Rows are points. A path goes straight from each point to the next, and from the last back to the first. The post is the endless flat space through its rows: a point in 2 columns, a line in 3, a plane in 4, and so on, so that a path can go around it. Count how often the path circles the post. Going back the other way cancels.
(in the rows, 128 means zero)

Post (1 x 2):
[[126 147]]
Path:
[[104 162]
 [ 98 141]
 [110 192]
 [171 167]
 [163 101]
 [ 91  79]
 [100 156]
 [104 142]
 [122 122]
 [154 136]
 [145 189]
 [109 220]
 [ 98 158]
 [119 204]
 [145 159]
 [154 120]
 [169 134]
 [126 187]
 [ 67 196]
 [100 215]
 [175 180]
 [176 134]
 [143 191]
 [103 185]
 [103 108]
 [138  63]
 [152 147]
 [130 178]]
Times around: 1

Post (5 x 6):
[[158 129 100 117  76 146]
 [122 146  84 131 119 164]
 [118  78 156 115 161 118]
 [185 103 176 149 183 111]
 [154 112 132 120 122 167]]
Path, 31 rows:
[[166  20 207 111 145 145]
 [214  51 170 123 153 136]
 [123 117 110 114 158 109]
 [127 150  93 109  90  83]
 [111 144 121 149 125 159]
 [152 144 115 169 165 125]
 [143  45 143  83  78 154]
 [204 111 110 124 100 108]
 [132  71 180 102 191 110]
 [143 176  91 147 140 187]
 [ 79 132 132 156 176 165]
 [199  92 192 125 139 112]
 [198  65 219  73 166 141]
 [100 167  29 133 151 174]
 [166 121  91 135  98 138]
 [ 42 150  65 175 195 136]
 [122 154 103 152 102 117]
 [227 117 170  89  31  79]
 [229 197  94 137 114  95]
 [197 100 128 141 162  94]
 [129 163  84 176 189 135]
 [131  91 143 119 113 132]
 [ 69 127 125 111 118 145]
 [ 72 108 141 111 175 134]
 [ 58 129  90 121 139 197]
 [146 129 110 146 139 212]
 [121  80  97 109 146 152]
 [211 144  81 123 107 124]
 [147 143 114 119 123 145]
 [163 101 184 121 120 112]
 [ 27  94 121 111 183 216]]
Times around: 1

Post, 8 rows:
[[127 115 150 182 115 155  97 152 143]
 [181 125 170  98 142 123 117  27  82]
 [104 109 155  62 179  92 168 148 134]
 [107 115  92 130 106 155 191 131 144]
 [123 122 120 156 119 150 106 121 172]
 [104 158 141 139 122 156 139 140 144]
 [129 119 121 136 100 165  85 113 135]
 [133 127 122 151 137 173 118 159 155]]
Path:
[[105  94 170  96 180 139  87 182 215]
 [ 51 139  98 128 128 149 198 118 152]
 [ 85 152 112 166  83 166 101 130 144]
 [179 127 165 192 144 156  74 153 129]
 [180  80  86 143 118 118 138  96 137]
 [156 109  84 214 117 166 125 108 176]
 [114 124 148  92  79  79 184 126  96]
 [177  69 156 114  77 125 127  93 115]
 [147 157 175 224 145 170 132  94 177]
 [123 133 162 118 158 181 139 121 140]
 [105 145 181 207 176 145 161 142 129]
 [129 129 126 177 119 175 145 133 114]
 [ 84 112 134 123 159 136 135 143 135]
 [116 164 154 187 132 157 132 143 137]
 [139 150 103 127 109 136 139 105 144]
 [133 110 178 170 132 113 125 144 149]
 [145  83 152  67 116 147 105  79 108]
 [115  90 129  99 146 118 198  91 125]
 [104  70 149 127 162 173 118 192 152]
 [138  48 134 142 116 115 150 121 182]
 [114 143 135 135  90 221 130 172  81]
 [194 128 105 173 124 211 132   7  61]
 [146 142  82 208 105 196 116 108 142]
 [122 134 138  46 151  91 203  96  95]
 [174  65 144 153  92 139 136 102 158]
 [128  96 162 172 112 187  68 127 175]
 [147  87 156  98 146  97 135  90 176]]
Times around: 3

Post:
[[133 179 134 148 121 109  97 127 145 171 131 157]
 [154 163 157 122 149 116 179 130 144  94  87 130]
 [ 70 139  98 166  76 190  81 128  85 149 215 123]
 [141 153  92 155 117 129 166 152 189 117 108  98]
 [ 67 160 112 131  65 190  29  56 134 144 196 107]
 [162 105 147 125 131  94 139 146 126 160  80 104]
 [163 140  85 104  81 161 150 149 113 125  82 116]
 [ 40 154 139 144  44 168 113 118 132 157 173 131]
 [162 151 112  82 162 132 164 185 155 130 112  91]
 [ 90 163 122 119 172 121 140 146 151 100  65 127]
 [152 112  95 109 129 127 164 145 157 115 106 167]]
Path (25 x 12):
[[173 149  98  63  85 207  80 109 102 121 182 140]
 [151 133 128 105 106 183 168 189  65 166 160 161]
 [ 68 154 107 137 125  99 145 137 132 180 139 152]
 [107 221  97 152  36 120  66 104  98 163 127  95]
 [ 85 153 133 209 165 109  20 141 136 163 187 157]
 [ 91 107 194  57 121 168 110 132 131 181 119 115]
 [140 131 162 101 188 124 184  98 160 107  96 169]
 [128 121  94 101 115 114 116 108  98 157 104 136]
 [121 127  67  75  98 130 120 137 181 114 124 148]
 [ 84 234 109  92 159 181 136 162 218  69 121 150]
 [101 149 209 146  62 169 217 116 158 127 127 129]
 [ 86 178  65 128 109 153 148 103 157 134 136 212]
 [ 67 162 144  49 158 130 122  81 193  71  90   9]
 [211 175 146 134 106 134 112 125 204 106 144 113]
 [116 156 160 135 107 148  58 114 108 201 104 170]
 [135 141  74  83 174 203  23 138 160 140 124  62]
 [ 81 194 111 143 165 162 171 210 230 120 187  90]
 [138 185  76 167  86 163  97  87 185 168  92 147]
 [103 164  78 146  68 150 177  73 165 107 131 241]
 [202 206 136  80 140 112 168 161  96 121  86 120]
 [ 98 120  75  90  57 196 119 165  85  82  89  90]
 [150 139 123 127 146 158  50  91 127 139 118 150]
 [129 162  49 147 113 161  75 127 113 193 122 147]
 [ 83 121  72 129 111 117 152 154 109 155 140 163]
 [ 80 224 155 132 116 128 155 184  93 112  87 166]]
Times around: 5

Post (17 x 18):
[[107  95  64 138 159 104 129 105 153 136 131  92 160 149 111 137 139 142]
 [107 114 132 139 143 114 138 118 106 157 142 165 176 152  89 138 117 140]
 [116 124 156 145 108  94 147 119 122 164 135 153 103 166 120 136 126  94]
 [ 85 115 157 121 123  57 126 136 130 138 123 143 153 111 146 174  58 122]
 [108 101 125 160 148 127 115 105 126 162 138  90  98 110 103 186 147 131]
 [144 120 103 119 144 116 103 156 148 175 111 135 122 120  94 152  93 127]
 [150 147  55 143 167 170 145  63  92  92  90  82 150 163 110  76 148 159]
 [121 106 112 177 199  95 101 127 153 112  92 165 118 141 120 200 124 108]
 [105 125  91 122 122 116  99 143 155 186  72  61 118  39  73 137 171  65]
 [113 126 103 139 211 100 161 135 119 119 140 126 125 157 133 157 144 153]
 [113 119 114 129 180 124 133  90 137 138 154 120 151 139 143 178 107  98]
 [129 135 110 132 139 176  92 175 115 118 106 157 155 171 111  81 110 161]
 [ 87 114 115 164 157  65 167  78 112 110 205 118  97 115 139 140  87 116]
 [136 124 115 166  85 108 150 176 109 220 113 167 185 137 137 157  71 123]
 [161 164 127 112 127 142  75 170 106  65 102 157 167 144 113 136 145 144]
 [162 139 161 143 181  87  77 116 115 184 149  87 136  89 172 102 140  55]
 [131  72 145 143 129 116 148 167 136 134  73 136 131  75 102 167 144 115]]
Path (26 x 18):
[[171 131 144  75 143 108 173 155 159 171 124 156 198 186 185 116 136 130]
 [172 136 182 230 172  98  84 120 113 140 115 141  49 148 155 155 153 119]
 [100 106 147 105  60 122 152 221 119 188 185 164 171 112  64 202 134 133]
 [166 119 102 174 225 120 151  82  78  93 143  85  96 103 113 179 148 110]
 [113 202 135 150 122  18 136 150 126 171 136  98 112 124 132 167 131  63]
 [ 52  27 124 213 174 126 148 122 143 120  97 188 142 131  54 147 144 177]
 [ 40 140 116 103 121  74  76  81 124 150 165 178 161 126  59 194  93 127]
 [ 81  41 116  77 165  89 129 121 143  75 173 169 133 136  62 195 117 155]
 [119 121 155 135 106  93 124 181 120 193  51 147 186 179 180 126 136  91]
 [152 190 118 103 136 135 116 134 108 116  80 161 110 172 125 122 151 133]
 [187  85 211 140 151  86 141 120 118 162 139 141 231 100 159 161 145 127]
 [113 127  70 191 155 134 107  92 144 115 118 128 215 144 107 170  92 122]
 [141 110 118 136   7 105 211 162 114 155  66  70 159  72 108 100 145  37]
 [102  79 124  85 197 133 114 121 180  98 193 152 181 156  64 109 123 175]
 [133 133 122 159 102  83 143  73 124 143 133 131 149 124 169 214  87  91]
 [ 98 138 144 135 170  29 108 194  79 119 153 104  93  72 167 119 161 162]
 [133  58 145 106 174  63 142 108 116 204 137  81 166 135 141 139 114 104]
 [163 145 136 149 158 158 155 103 111 151 109  97 170 147 140 121 110  98]
 [ 95 135 121 171 187  56 238 114 106 111  98 119 136  61 127 107 163 108]
 [112 131  86 107 169 125 103 170 131 110 145 226 133 128  89 139  87 154]
 [117 142 108  70 206  95  62 164 119 132 114 114  81 151 143  92  87 150]
 [150 126 126 124 131  86  91  86 104 187 201  62 166  75 147 206  68  83]
 [143 102  89 134 124 150 127 143 165 144 129 122 208 111  79 119 111 142]
 [110 132 113 153 131  97 155  72 136 159  70 160 159 170 113 162 141  98]
 [149  97  97  85 198 185 139 146 119 127  75 151 129 140 130 110 100 164]
 [104  99  87 117 107 123 118 148  97 108 135 163 249 112 141 217 114 123]]
Times around: 2

Post (17 x 18):
[[ 98  84 146 167  98 114 134 134 147 166 139 167 108 114 134 172 142  94]
 [117 149  42 121 140  90  98 118 165 148 190 165 165 169 126 134  71 135]
 [106 111 167 172 168  89  99 173  99 127 151 146 179 107 116 103  91 105]
 [ 80  58 155 136 123 166 114 147 137 137 132 182 101  91 123 158 182 142]
 [ 97  99 132 166  78 134 124 109 117 131  91 203  68  49 112 117 191 117]
 [107 133 105 140  97 103 134  96 138 124 149 145 115 150 120 114  57 142]
 [102 159 118 163 144  83 171 100 125 147 144 109  99 151 101 148 135 165]
 [113 135 128  91 186  88 132 147  67 115  87 154 171 123 129 114  97 101]
 [109 144 106  63 164 101 108 156  93 122 154 105 145 139  99 106 105  77]
 [123 109 154 114 170 110  96 157 144 138  80 131 177 142 109  97 108  77]
 [144 114  77  97  93  74 119 119 146 136 175 150 113 145 135 120 132 169]
 [153 145 142  98 184 120 109 209 139 109 134 132 196  95 128 130  77  88]
 [104 173  92 128  90 118 157 114 151 164 177 139 173 157 140 115 131 158]
 [121 121 102 111 146 111 111 212 144  61  98 126 155 161 104 145  99  75]
 [ 93 111 117 154  81 131  59 112 164 149 126 125  98 131 173 151 177 134]
 [ 49 105 146 123 129  99 101 186 176 120 102 133 120  91 137 142 162 126]
 [110 119  90  87 150 104  91 143 104  95  89 103 202  81  81 120  88  96]]
Path:
[[ 84  85 133 165 188 119 103 132 100 152  97 193 133 124 143  72 104  96]
 [ 94 123 104  72 114  89 115 153 142 135 112  94 111 123 126 121  56  74]
 [  7  95  93 116 136 137 137  99  62  94  42 170 111  23  84 119 161 113]
 [115  82 191 182 100 179 134 156  85  84  72 176 164  79 121 113 153  27]
 [112  99 141 120 162  84 125 141 146 104 107 123 179 172 108 127  65  99]
 [117  84 148 107 110  92 138 117 117 134  95 106 120  49  84 107 189 132]
 [102  85 149 206 116 105 156 114 126 170 172 129  86 139 154 137 151 172]
 [ 53  82  36  45  81 102  64 160 118 115 182 124  97  93  88 110  96 137]
 [154  96 141 178 116  82 101 110 146 162 135 126 108 152  94 146  91  93]
 [135  89 125  99  69 173 108 158  88 129  88 173 128  46 111 119 143 104]
 [126 152 113 234 123 126 151 155 173 136 146 168 133 131 120 114  94 110]
 [142 145 131  53 159 132 113 208 146  60 129 132 111 153 159  88 118 117]
 [109  81 105 109 136 171 124 117 128 138 113 137 116 124 147 120 154 133]
 [ 84  68 192 216 125  72  74 161 138 163 103 153 153 129 146  85  90  90]
 [108 118 102 121  78 123 102 110 162 161 117 176 183 114 155 134  74 124]
 [145  83 105 147 109 144 110 160 149 132 154 119 124 118 104 130  90 136]
 [ 83 101  82 108 155 116 152 133 112 148 167 169 100 132 156 131 120 137]
 [122 167 124 110 138  90 173 107 139 115 123 118 196 149 183 120 138 178]
 [100  85 127  76 152 101 160 106  93 157 153 175 140 106  88 140 155 138]
 [124  88 120 172 105 118 112 135 139  98 173 208 112  50 123 124 108 124]
 [111  88 116 124 101 163 145 152 142  69  66 128 105  72 102 157 170 139]
 [165 135 111 148  67 143 110 117 150 158 184 117 128  77 133 122 137 142]
 [122 110 142 147 131  68 131 112 109 174 128 162 147 145 138 111  77 133]
 [ 84 136  94 143 104 104 114 107 130 175  65 128  67  66 114 167 174 125]
 [ 59 131 145 167 134 122 127 186 166 157 146 114 109 124 103 103 212 134]
 [100 103 106 129 143  73  61 181 159 100  77 134 207 143 175  90 112  44]
 [ 68  89 147 129 156  92  79 122 127 156 177 157 140  86 151 129 164 154]
 [160 150 142 121  47 107  76 103 158 125  96 129 169 130 166 125  92 117]
 [ 76 173  74  95 114  65 105 157 171  93 131 116 159 133  83 127 103 164]
 [125 158 189 129 153 120 171 231 197  88 116 144 141 196 176 174 147 144]
 [ 93 153 102 136 128  99 138  66  91 117  78 146 142 110 117  86 150 101]]
Times around: 0
